Each row is a point. Before rounding, the points of a table are all equally far from one centre. They may lie mostly on one side of it. Write the centre, to within rounding.

Points, 7 rows:
[[-32 -50   5]
 [  8   9  59]
 [ 12  -9   2]
 [-33 -23   4]
 [  0  10  23]
 [-40 -41   9]
 [-19  11  41]]
Centre: [ -3 -34  40]

Points, 19 rows:
[[-37  13 -49  -4  48 -12 -37  12   8 -24  29   0]
 [-33  12  -1  38  -5  11  12 -40  20 -28  -8  29]
 [ 31  46  11  -3   4  25 -26 -38 -24   3  13  25]
 [-26   7 -14 -30   4  38 -48  -5  39  -9  14  26]
 [-21  36  19 -56  11  31  -2   8 -28 -36  -4  -7]
 [ -1  17 -44 -24  27  47 -52  -7  -7  -4 -21  46]
 [-31 -16   8  -9  66  10 -28 -15 -25  -7  33 -34]
 [  8   4 -29  18  51 -11 -29   9  35 -15 -28 -17]
 [  5 -14 -12   1  55  47  -6 -17  37 -24 -52  11]
 [-28   0 -25   3  37  15 -20 -49  16 -59 -15   0]
 [-17 -10 -39  26  72 -15   3 -10   5 -53  -6  25]
 [-26   6 -20  -8  68  31 -50 -19  18  -9  38  -2]
 [ -5   8 -17 -25  64   8  15  16   8 -40 -24 -37]
 [-13  23   5 -12  48  -1  12 -19  22 -23  14  83]
 [-13  36  -1  29  12   1 -25 -11  50  -4  -2   1]
 [-21  45  -9  37  49  40 -35 -15  -9  25  -8  37]
 [ 19  22  25 -16  10  41 -42 -19  12 -50   6  14]
 [-10 -17 -21   9  45  72  -1  -6  34   5 -26   7]
 [ 26  13 -46 -18  17  43  -6  13  17 -41  22  26]]
Centre: [ -9   5  -1  -3  35  16  -5  -1  -8 -10  -2  18]

Points (28 x 24):
[[-20 -30 -24  -5 -62  -7 -16 -11  11  22  -5 -59 -50 -31  -4 -60  44   3
   -4   1  14  23   8  38]
 [ 32 -25  14  48 -14 -19 -25 -24 -17   5 -17 -19 -47 -43  -7 -46  45  23
  -30 -47  13  26  15  20]
 [ 28 -27  11   5  17  14  14 -40  -6  14  -2   4 -26 -54   1 -11 -20  35
   12  11   9  37  59  20]
 [ 10   2 -29  29 -20  32 -21 -14  26   4 -17 -58 -15 -67  32 -25   6  44
    3   4  34   4   6  42]
 [  1 -78 -11   5 -39   9  28 -42   9 -11  20 -45  -6 -41  14 -16  17  26
   -6  16  28   8 -22  30]
 [ 23 -36 -19  15 -19 -43 -26 -16  19 -34  30 -45 -28 -39  17  -6   1  49
  -40 -13  16   4  -7  33]
 [  3  -6  -9  25 -31 -23 -27 -15  18  21  28 -20 -76 -32  24 -56  19   0
  -31 -14  -3  14  21  51]
 [-22 -26   8  11 -16  17 -30 -36 -12  46  39 -48 -24 -57  15 -38   4  13
  -39 -15  37  10 -13  12]
 [ 23 -27  11 -16 -24  26 -26 -18   3  10  12 -18 -42 -77  27 -34  -8  46
   19  19  28  20  23  29]
 [ 34 -24  31  13 -17  23 -41  13  17  -6   0 -63 -44 -34   1 -31  22  14
    9  26  21  27   7  50]
 [ 29 -50   3  27 -29   6 -10 -37   5  11   4 -28 -42 -71  -5 -20  19  25
   20   9   6  30  58  18]
 [  5  10  -5  22 -15   9 -51  21   5  17  25   3 -46 -42 -11 -50  -4   4
   14   5  27  31  -2  64]
 [  8 -18 -21  -2 -34  -5 -44 -14  17 -19  28 -48 -42 -65  -1 -42  20   8
    3  14   2  53  12  36]
 [ 38 -19 -22   3  -7  19 -34 -62 -22   8 -25 -27 -48 -26   8 -17  26  13
   -6  14  26  -5   3  65]
 [ 22 -43  13   9  -2 -32 -41  -3  21  14  15 -26 -22 -27   2 -30  21  38
  -42  19  42  47  -1  56]
 [  6  -5  34 -22 -27 -10  -6  24   5  57 -16   1  -9 -19 -29 -11  22  24
   -8 -25  44  29   3  30]
 [ -6 -13  40  41 -20 -10 -36 -15  14   4  21 -15 -52 -45  -1 -48  22  -1
   30  -6 -18  28  18  47]
 [ 25 -24  -1  30  -8  20 -20  15   4   3 -10 -79 -45 -64 -13 -36 -20   0
  -19 -11  45  -3  -7  35]
 [  1  -1  18  20 -33  12 -34 -31  -6 -25  13 -63 -51 -33   3 -32  16  15
  -16  -2  20  47  19  70]
 [ 17 -47 -19  39 -21  -7 -19 -20   3  -4  37 -49 -22 -73  -6 -35   0  18
   24  23  29   1   4  25]
 [ 11   5   7  18 -32  33  -6 -35   0   8 -27 -44 -53 -30  24  -4 -11  27
   38 -40  45  34  12  23]
 [  6 -18 -10  40  -4  30 -29  -6   9   5  15 -23 -10 -34 -28 -20  62  33
   24 -14  -3  17 -27  32]
 [ 13 -16 -25 -11 -25 -14 -32  -3 -19   8 -30 -29 -25 -44  35 -27 -28  48
   16  17  31  25   9  34]
 [ 30 -24  -4   4 -43  -9  12   9  11  27 -27 -15 -35 -36 -15   4  22  53
   -3  19  47  66   0  43]
 [  0 -49  11  17 -16  -5 -32 -31   2  -1 -14 -37  11 -45  -1 -11  21  45
    3 -19 -32  -6  17  26]
 [ 16 -13  10 -36   8   5  18  21  12   5 -23 -68 -25 -30 -15 -34   8  29
   -4 -34  12  25   3  32]
 [ 21 -11  -6  17 -38   1 -39 -31 -22 -36 -18  -6 -51 -18 -15 -44  -1   4
   -1 -10 -37  28  -8  26]
 [ 18   0  20   5 -18  10  -9 -16 -23   1  -6 -44 -61 -34  39 -67   9  11
   -2 -18  25  27  26  21]]
Centre: [-12 -17   2  12 -11  -1  -4 -15  11  -2  -9 -12 -40 -33  -8  -7   8   9
 -12   1  23  12  -2  19]

Points (31 x 24):
[[-50  31   3   4  31 -24 -23  12  41 -43  24  29  33 -20   7  -8  -7  13
    7   8  33  41 -39 -19]
 [-29  11 -36   7 -19  42 -42  -8  10 -36  56   8  27 -16  -3  25 -18  53
   29  15   3  84 -27 -21]
 [-25  -7   3  -3   4  -3   8  17  36 -60  14  41  -4 -21   7 -13 -40  27
   48 -14  61  66   2 -11]
 [ -9  17  11  -6  -2  35 -22  36  19 -48  -1  31  13 -34 -14  43   7   0
   40   7  22  28 -20  25]
 [-24 -23 -21  -2 -22  41  -9  -3  35  -6  23   4  29  -7  -8  26  -7  31
   25  41  45  68   9  21]
 [-37   3  15 -16 -14  30 -22  12  22 -32  40 -16  10 -39  27   2 -22   8
   -3  16  37  62  -1  17]
 [-12  -5 -49 -11  11  -9  23 -16   8 -55  32 -12  43   9   7   7 -28  11
   40  32  50  42 -29 -11]
 [-17  21 -45 -27  -6  -1  13  -4  39 -16  27   5   7 -27 -40  48 -18  34
   51  16  28  51  23   9]
 [-35   1 -22 -28  18  26   0   5  38 -21  -6 -19  32  29  -4  21   7 -12
   42   6  68  56 -12  -5]
 [  3  10  -7   5 -26  45 -32 -10  25 -29  48  18  -8 -62 -14  12 -39  18
   18  17  10  43 -52 -26]
 [-26 -10 -43 -13  14  28  -4 -31   8 -56 -36  11  25 -32   6  14 -30  40
   22   4  75  46 -20   2]
 [ 14  18 -39  32  28  50  25  17   5 -51  -2  16 -30 -33   4  -8 -17  27
   27   1  41  16  22 -26]
 [-22  -5   7 -19 -14  24  44  34  23 -25   3  -5  39 -24   0 -24 -42  22
   23  13  16  38 -52 -19]
 [-10 -11 -12  34  22  38  -4   1   4 -43  -7  -6  12 -31   9  33 -20  13
   34  19  39  93  -3   7]
 [-29  40  13 -29 -17  66  -8  16  43 -18  13   0   8  17 -17  34 -15  24
   18  22  12   7 -43 -22]
 [ -5 -37 -12 -10  -2  12 -22 -31  23 -46 -25  15  23  11  -8  -6 -13 -15
   14  13  66  32 -12 -20]
 [-38 -37 -23  21 -11  38  -7  13   1 -30 -22  27   9  -1   7  28 -21  -5
   23  44  42  48  -3  13]
 [ 15   0   1   2  34  -5   5   3  41 -33  18  -7  -3 -19   4   3 -24  36
   30  12  65  46 -74  -4]
 [-15   6  -5  -1   4  28  31  -2  11 -52  14   9  23 -36  -8  34 -35  24
   32  42  21  17 -19  30]
 [ -1  39 -22  -7   2  19 -26  -3  26 -25  36   5  24 -27 -32 -41 -62  45
   -5   9  30  64 -25  -6]
 [-38   7 -18  -9 -11  18  -3 -12   2 -67   5   5   5  -4  13  31 -16  92
   36   0  46  56 -22 -20]
 [-15  37 -14  -3 -30  22  31  -6  35 -29  14  -8   4 -22  12   4 -30  30
   21  31  63  58  -4  17]
 [-50   8 -72 -13  26   6 -13 -10 -28 -20  21  41  23  19  12   6 -27  14
   26  10  45  78 -14  -6]
 [ -8   0 -26   0   5 -13 -21 -32  34 -38   2  -4  35  -9  25  -6 -47  23
   20  11  55  25   7  21]
 [-14 -16 -21 -22  -8   3   3 -46  -9 -43  -3  28  12 -35  12   1 -46   9
   28  16  24  26 -14  40]
 [-12  -6   0  14 -17   8 -20 -24   5 -21  -9  26   7 -37 -55  26 -19   6
   43   0  24  30 -18  25]
 [ -5  17 -23  49  -3  32 -25 -14  22 -57  -9 -27 -34  -8  13   0 -36  37
    6  12  24  59   0  17]
 [-17 -11 -43 -28  -6  44   8  22  34 -51  -7  24  36  21 -11  10 -38  15
    9  43  37  69   0  16]
 [-27   0  -3 -13  11  10   2   4  37 -22  14  14  63 -27  31  37 -19  -2
   13  12  47  37 -28 -15]
 [-41  45 -22   2   0   7  23 -29  33 -48  -7  34   1 -35 -12   0 -34  36
   31  44  17  48 -44 -15]
 [-12  -1 -11  17  -7  12  15   3  65 -51   3  16   8 -30 -11 -19   3  31
   32 -44  53  32 -17  -6]]
Centre: [-12   5 -31 -12  10  20  -7   3  15 -19   4  10  -8  -3  -1   6 -18  23
  14  -3  12  40 -20 -15]

Points:
[[ 27  16  -3   1 -10  27  54 -39  -6 -12  38 -33  35  -5 -35 -38  27 -23
   33 -37  19 -16  36 -59]
 [ -2  28   4  13 -26  28  30 -35   6 -43   1 -33  -8 -32 -21  -5  32 -25
   43 -45  19  33  48   4]
 [ 21  -9   0  47  -2  21  27 -10  -8 -48  -5 -31  51 -20 -55  11  27  -6
   -5 -29  -7 -23  13  21]
 [  1 -22 -19  16 -30  44  38  17  -3  -4 -20  -5  35 -24 -21 -37  -2 -11
   39   3  10 -12  30  -8]
 [  3  13 -31   8 -30  19  27 -35  23 -22  22 -57  10 -11 -43 -10  26  19
    6 -22 -37 -40  55 -11]
 [ 41   0  -7   1 -17  34  33 -40 -32 -41  28 -21  20 -25 -36 -19  35 -32
   63 -34  10  -1  -6 -30]
 [ 32  41   5  39 -22  48   9 -18 -50 -28   5  -1  20   9 -14  -1  18 -26
    1 -35  15   3  66 -37]
 [ 13  26  -8  16 -20  34  22 -21 -13  -5 -18 -41  19  -9 -21 -24  -6 -76
   21 -35 -13   4  34  -6]
 [ 24  23 -16  55  -1  33  43 -16  20 -14 -23 -18  34  38 -29   9  29 -45
    1 -18  15 -20  27  -2]
 [ 44 -24 -11 -10 -23  24  32 -33 -23 -24  16 -13  59   7 -21 -19   7 -15
   -2 -17 -14 -24  61   8]
 [ 14 -17 -11  10  29  30  55 -28  15 -39  10  18  30 -16   4   3  27  24
    0   0  28  16   2  -2]
 [ 45  10 -19  21 -17  46  36 -32  21 -40  -2  -3  -1  46 -18  22  50 -18
   18  -2  -7 -21  46 -12]
 [ 15 -12  26  42  -4  21  19 -47   1 -60  -2 -21  -2 -18 -31   6  34  27
   30 -32   5  -8  10 -36]
 [ -4   5 -16  42 -43  47 -13 -55 -33  20  21  25   5 -24 -43  -3   8  -2
   15  15  44 -23  37  -6]
 [ 12   7  -2  -7   4  40 -13 -54 -21 -30   5 -42 -25 -17 -40 -10  35  -5
   47 -20 -16  32  38 -10]
 [ 21  -9   1  57 -23  45  40 -44  25  -5  -6 -21  31   4 -32  11  27 -16
   37 -29   0  14  48  30]
 [ 45  17 -21  17   4  56  35 -45  -6 -25  28  -2   3 -46 -35  -1  52 -29
   31 -25 -28 -10  41 -10]
 [ 51 -10 -31  18 -40  71  38 -47 -11 -15  37 -49  -3  13 -22 -15   9  -6
   18 -17  -3 -20  33 -38]
 [-19 -16 -29  16 -42  36  53 -56  39 -34  27 -29   2  -9 -32   6  27   4
   -3 -30  35 -13  37 -12]
 [ 48   9 -10  18 -35  52  52 -41  -4 -27  38 -19  42 -30 -39 -24  12   1
    1 -30 -10 -10  53 -30]
 [ 14   2   4  29 -11  13  70  -2  12 -35 -10 -15 -16  21 -25  -5  45 -31
   29  -6   0 -20  32 -38]
 [ 13  20 -16  46  -5  68  32 -47 -33 -26  15 -25 -28  23 -41 -20  33   8
   36  -4   4 -24  37  11]
 [ 23 -14   4  19 -23  69  19 -52 -40 -22  23   0  31 -23 -17   8   4  15
   43 -19  20  31  44 -15]
 [ 38 -24  15  68  -5  24  39 -15  -1 -26  20 -30  24  -1 -42  16  19   2
   35 -21   1 -16  46  12]
 [ 55 -23 -35  35 -15  35   6  -8 -19 -10  11 -19  44   3 -32   3  47   0
    9   4   5 -14  61 -27]
 [  9 -26 -14  18   4  36  27 -19 -23 -33   8   1 -13  -9 -77 -28   9 -45
   -4 -12   3  23  49  19]
 [ 30 -36 -11  34 -12  25  12 -55  15  31 -11 -18  -3 -14 -24  -2  19  13
   28 -15   4  32  30 -55]
 [-17 -30   8  47 -25  43  29 -50  -3 -12  27 -36  -3 -47 -18 -36 -11  11
   15 -20  -7  -1  25   3]
 [ -4   5 -25  15  -2  48  32 -37   1 -75  11 -27  32  21 -22 -17  28 -27
   -4 -14  15 -23  40   6]
 [-10   3  -7  43 -14  26  49 -24   1 -26 -21 -39  21  11 -28  -5  20 -26
   -2 -60  -4  -8   4 -58]]
Centre: [  7   9 -15  17 -16  20  17 -26  -7  -5  23  -3   6   3 -28   0  13  -7
   7 -15   0   3  13 -10]

Points (31 x 24):
[[ 18 -37 -27 -40 -34  35 -36  27  47 -10  16  27   2  -7 -16 -16  11  36
  -49  22 -61   4   3  13]
 [ -6 -46 -22 -49 -29  36  -4  13  42 -14  34  -6  -3 -36 -16 -26  17 -13
  -70  10   9  21 -11  13]
 [  8 -22  -8 -14 -17  25 -40 -13  16 -53  27   4 -21  39   2   6  15  29
  -48  10  -8  -3   5  36]
 [  6 -10 -70  10 -38  15  -5  26 -12  10  35 -21 -15   0 -22 -61  16  -1
  -50  -2 -39   5   2   5]
 [ 10 -20 -18 -31 -25   8 -12  27  18  -3  58 -26 -42  -6 -26 -31  40  33
  -40  36  12  -9 -50 -20]
 [  2 -10 -42 -28 -35  25 -37  -5  19 -34 -13  31 -30  12  19 -29  21  36
  -14   0 -14   0 -50  11]
 [  0   6 -48 -48 -38 -21 -21   6 -28 -18  32 -12  25 -14 -25 -38  42 -12
  -77  21 -32  14  -6  41]
 [-15  13 -54   3 -18   5 -14  -2  -8   0  17  12 -43 -20 -28 -20   4  25
  -64   7 -40 -12 -44  24]
 [ 20 -17 -17 -17   4  16 -27  41  11 -22  30  23  -9 -18 -20 -26  26  56
  -41  11 -27  15 -53  32]
 [  3  -7   6 -46   0 -12  -8  25  24  11  25  10 -37 -13  -3 -26  16  50
  -80  13 -23  19 -34   3]
 [ -4 -11   6 -19  -8 -10 -28  18  27  -7  31  11 -39   4  -2 -51  37  29
  -78 -16 -29  24 -27   5]
 [ -1 -25  -4  27 -45 -12 -15  42  22 -58  -4  29  -7  -2 -16  -1  14  14
  -87  17 -32  -5 -33  42]
 [ -8 -25 -35 -30  -8  14 -41 -21   2   2  10   8 -15 -10 -24 -24  23  31
  -49  14 -35  49   7  13]
 [  2 -41 -17  26 -35  17 -10  25  21 -42  -3  14 -35  -7  -6 -12  63 -24
  -44   2 -28  17 -21  69]
 [ -8   4 -36   7  -1  15 -36 -15  -3  11  12  -6 -22  17 -30  -1   2   6
  -56  20 -45  14 -41  44]
 [-14 -44 -42 -37 -37 -20  -6  23  24 -25  19  37 -21  23 -23 -49  34 -20
  -11 -17 -11  24 -16   0]
 [-18 -20 -21 -16   3  -7 -45   5   6  15  49 -16  11  12  15   7  45   5
  -49  40 -36  11 -27  69]
 [ 22 -28 -13 -40 -31   4  14  38  36   6  21  -4 -51   7 -49 -14  25  16
  -36  36   5  37  11  10]
 [ 20 -29 -37   7 -25 -10 -20   9  18 -13  65 -20 -14 -24 -23 -29  22  28
  -22 -20 -10 -30 -29  19]
 [ -6 -13 -27 -16 -18  47 -23  11   7 -21 -11 -29 -40   8 -19 -28   0  16
  -44   5 -26  31 -40  34]
 [ 30  -7 -18 -19 -14   1  45  60   2   2  22  16  14  -2 -22 -32  14  42
  -43   1 -73 -14 -21  24]
 [-23  19 -38   9 -14   5  -3 -30  11 -70  17  -7 -38 -22   5 -33  39 -12
  -33  15  -1  16 -18  48]
 [ -4 -12 -31 -42 -37  -2 -21   9  -5   2  17  -4 -11  13 -35  -5  51  -1
  -47 -24  12  16  15  45]
 [ 12 -15  -3 -19 -20 -19 -25  28   8  27  31  19  -8 -14 -38   1  27  31
  -49  10 -63  34  -6  47]
 [ -6 -16 -38  12 -29  33   8  37  27 -29  38  18  -7   7 -24 -46  11   5
  -83  24 -46  27 -14  16]
 [ 10 -17 -17 -17 -39  12 -18   3  44  -8  31  28   2 -15 -44 -37 -22 -28
  -35  13 -64   1 -51  21]
 [ -4 -19 -21 -20 -11  -5 -25   9  13   9  44  19 -20 -28 -17 -44  12  16
  -74  30   8  40 -21  38]
 [-25 -18 -55 -23 -36 -10 -30  28   7  -3  46  38 -10  -6 -45 -22  40  13
  -54  12 -25 -20 -41   3]
 [ 24 -25  -5   7 -24  -4  36   3   8 -15   9   3 -16  53 -12 -64  28  -8
  -55   4 -29   8 -64  26]
 [  7 -11 -39 -26   3   4  15  27  16 -31  34 -33   9  -4 -61 -52  17  -7
  -32  27 -15  38 -30  39]
 [  3 -15  -9 -32 -15  26   5  20 -12   1  28  -3 -32 -15  -8 -16  -3   1
  -57 -14 -28  26 -32  62]]
Centre: [ -5  -6   1  -9 -25  -7   3  14  12 -11   3  -1   3  -7  -1 -25  30  -5
 -21  37 -23 -13  -9  13]

Points (28 x 24):
[[ -6  23  35  43 -14  28 -23 -11 -20 -10 -39 -15 -11  -9  31 -20  19  12
  -25  23 -10  31  -4  48]
 [-23  60  55  26  10  51  -4  37 -35 -47 -48 -16   0  14  10 -21  26  -6
    6  35  12  13   0  56]
 [-23  13  30  28   4  27 -36  33 -42 -34 -32 -22 -11   8   9 -22  55  30
    5  22   4  30   5  51]
 [-21  21  25 -40  -5  -5 -26 -11 -50 -11 -70  19 -13  -4  32  31  32 -12
   -3  20 -35  -4   7  35]
 [-19   2  22  27  -4 -17 -33  15 -58 -48 -56 -23  14   7  25 -12   6  29
  -10  32 -13  25  13  66]
 [-24  26  27 -31 -16   4 -57   8 -28 -33 -48  -3  20  18  19   2  -3  43
  -13  24  -3  13  21  65]
 [-51 -20  -6  27   1 -10 -16   8 -12 -11 -12 -20 -14  -7  -7   4  10  28
   -9  27 -16   7  -8  39]
 [-33  15  -8   2   8  21  -2   5 -44  -2 -23  -5   8  -6  27 -23  46  28
   38  61   7   1 -14  46]
 [-40  25   8 -21 -22  10 -27  18 -45 -53 -19  36 -15   4   8 -62  17  30
   10  35  -8  18  32  50]
 [-66  13  44   7   4  12  20  22 -24  -4 -36  16 -27  13  -1  -3  21   2
   -7  30  30  30  21  56]
 [ -6 -13   7  -9 -18   1 -32  19 -56 -26 -54  10  -6  22 -13   1  26  29
    0  11 -40  33  40  51]
 [-45   8 -18  15  40 -11 -25   7 -47 -12 -31  -8 -11   8  21 -28  -8  48
   10  15  19  29  31  44]
 [-30  34  41 -15  11  -4   9  21 -57  -7 -19 -24  -4  -1  47 -17  25   5
   26  33  15  48  14  43]
 [-29  -9   4   1 -35  16 -20   3 -26 -24 -40  22 -22  20  -5   1  25 -13
  -19  63  24  13   1  30]
 [-25  21   4  -7 -21  31  -8   3 -60  -8 -58 -10   1  22  38 -32  33  43
    7  39   5 -14  22  34]
 [-29  24  51   9  12 -15 -17  35 -64 -37 -39  14  -7  -2  30 -26  39  32
   18  29  26  20  -3  78]
 [ -1  26 -19  24 -17 -12 -34  21 -46 -22 -68  -2 -24  12   7 -10  38  21
   14  31 -20  13   6  77]
 [-52  14  28   2   4  41 -27 -29 -48 -43 -38  -6  20  -6   1 -22  26  -3
    5  22 -16  -4   6  53]
 [-14  15  -1   6   0  30   8  57 -17 -11 -34  -4  -3 -12  37  -3  48  -9
  -21  43  22  15  13  37]
 [ -8  30  50 -25  21   1 -24  58 -57  -7 -68 -37   2   5  27  -1 -17   6
   29  36  -6  -3  15  41]
 [-10   6  14  18   2  40 -15  -2 -27 -21 -53  -9   8  -3  58 -10  26  -9
  -21  34 -23  12  23  60]
 [-28  -4  22  12   5  23 -20  59 -29 -19 -51 -18  -8   2   9   2  26  39
   17  67  17   7  34  33]
 [-18  16  -9  10  -6  33   4  14 -43 -41 -33 -26 -41   3  38 -24  12  27
   13  26 -12  45  15  59]
 [-10  29 -24 -17   8  -6 -14  83 -48  -6 -25   8  -1  13  24 -25 -35 -26
   29  17 -31 -14  37  19]
 [-39  29  34 -17   0  10   8  27 -55 -12 -43 -12  -3  -6  28  -1  32 -16
   16  23 -13  19  57  73]
 [-43  32  19 -15 -30  17 -20   0 -62 -20 -26  21   7  30  -1  11  36  18
    6   2  -3  46  12   9]
 [-29  16  13  33   8  10 -18  28   8 -13 -40  -4  18 -39  30  -4  29  10
  -22  20   1 -15  17  71]
 [-42  27   8 -33   9 -11 -20  28 -29 -36 -46  10 -39 -27  26  13  28 -16
    7  17  17  41  11  58]]
Centre: [  1  20  20  10   5   3  -4  17 -23 -34 -29  24  -6   9  15   1  -5   4
  30   6   3 -10  15  27]

Points, 31 rows:
[[  2  40  -8   8  14 -49  11  25 -22  26 -11 -11  18  14 -26 -18  15 -47
   34  54  -1   7  19  51]
 [  5  46 -37  15  22 -39  19  36  12  -8  18 -11   8 -14 -12  -6   1 -55
   44  17 -27 -16   4  43]
 [ -3  24 -13 -16  23 -64   5  20 -20  60 -18   9   4   1 -22   6  29 -43
   15  28  20 -14   6  20]
 [-40  58 -22  -9  12 -50  22  45 -23  36   5  -9  19  19 -15 -32  27 -54
   22  39   3   0  17  36]
 [ -3  48 -43  -2   3 -51  19  23  25  -7 -15  12  42  29 -19 -15  19 -57
    2  15   0  -9  32  43]
 [  1  20 -12  11  -3 -45 -22   5 -19  32 -35 -53   2  29   0   4  48 -33
   24  24  22 -14   0  58]
 [ -5  66 -64  -1  -9 -22   5  17 -33  40 -11  -9  20  11   3 -27  32 -46
    1  53  -5  -9  23  13]
 [-14  42 -59  46  15 -51   4   8   2  11 -34 -10   4   0  -4 -28   0 -31
   12  44  16  -3 -25  49]
 [-14  50 -23  17  -5 -63   8  38  16  24   8 -18   0  18  -8 -16  31 -60
    4  14  16   4  -8  56]
 [  3  39   4  29  22 -45  14  25   5  -1   8 -12  -4 -10   1  -2 -15 -36
   28  60  -9   2  10  54]
 [-15  45 -19  18   4 -41  40  47  -9   4  -2 -11  28  48  13 -20  18 -20
    9  41   6  -5  -1  53]
 [-12  50 -33 -27   3 -45  21  58  -3   7   4 -10  16 -10   4 -10  26 -35
   44  -3  -1 -27  -4  20]
 [ 13  32 -48  -9  -9 -54  -5   5   7  34  23 -28  26   6  26  -7   3 -53
   22  21  -1 -38  22  14]
 [-31   9 -32   4  25 -60  35  38 -20  13  -9 -12  -7   0 -13  -7  -7 -13
   42   5  13 -10 -23  50]
 [-20  28 -48  12  30 -71  19  44 -15  23   1 -13  10  15 -10 -19  17 -58
   24  21   1  -2  -2  59]
 [ 11  28  -1   0  12 -63  24   0  11  43 -16 -11  20  23  -6 -20  39 -25
    2  29 -11 -35  25  47]
 [-11  18 -41 -20  11 -45  15  22 -17  12 -39  -7  20  21  -9 -45  24 -48
   40  10  -6 -37 -16  47]
 [  1  37 -31  24  -7 -58 -20   2   7  28 -16 -25  10  21   4  -7  15 -67
   10  33  -6 -23   1  52]
 [-24  64 -40 -22  23 -41   6  37  24  24  24 -30  37  15 -28   4   4 -26
   -3  44 -15 -42 -10  34]
 [  5  48 -37 -12 -13 -50  10  18 -27  26   2 -47  35  16 -11 -15  18 -38
    5  51  17 -42  -7  25]
 [  4  27 -22 -15   0 -71 -11 -11  25  12  26 -23  -4   3   2 -27  36 -54
    9  40  20 -51 -18  40]
 [-19  18 -44  37  15 -71   5  17 -22  15  18 -17  22   8  -5   7  17 -55
    0  17 -27 -12  15  43]
 [-23  44 -64  33  14 -56   5  39 -16  15 -22  -1  18  24  -4 -30  13 -16
  -18  35   5  -5  22  58]
 [ 10  49 -58  11  16 -57  27  46 -14 -19  -1  -7   2 -13  -9 -26   2 -49
    7  58  11 -14   4  30]
 [-18  65 -46 -37  21 -35   7  40  14  18 -15 -25  45   9  14 -25  18 -30
   18  55   6 -36  12  57]
 [  0  29 -35  42  11 -45   9  19 -25  10   0 -23  21 -14  20 -14  29 -27
   41  50  -3   8  21  51]
 [  3  48  -9   0 -12 -46  22  24  22  17   9 -20  31   6   5 -39  18 -47
   11  29  10 -35 -31  36]
 [ -7  57 -37  -1 -17 -40  22  27  -1   8 -12   5  36  43   1 -30  20 -62
   -1  18  20 -21   7  16]
 [-23   9 -26   5 -38 -49  16  24 -12  18  14 -21  10  18   3   5   7 -59
   11  36  -1 -17 -14  52]
 [-15  38 -16   0  15 -45  -5  27  -4  22 -15  -2   4 -12  -5 -35  -1 -44
   48   2   5  12 -25  41]
 [-23  48 -31  15   9 -51  28  27  -1  29  -6  16  19  -3 -22 -18 -12 -42
   26  33  14 -10  12  47]]
Centre: [-28   5 -29  -8  33   4   3   8   6  -3   0 -29  -1   1  -1 -16  22 -29
 -12  25  17 -13  16  20]
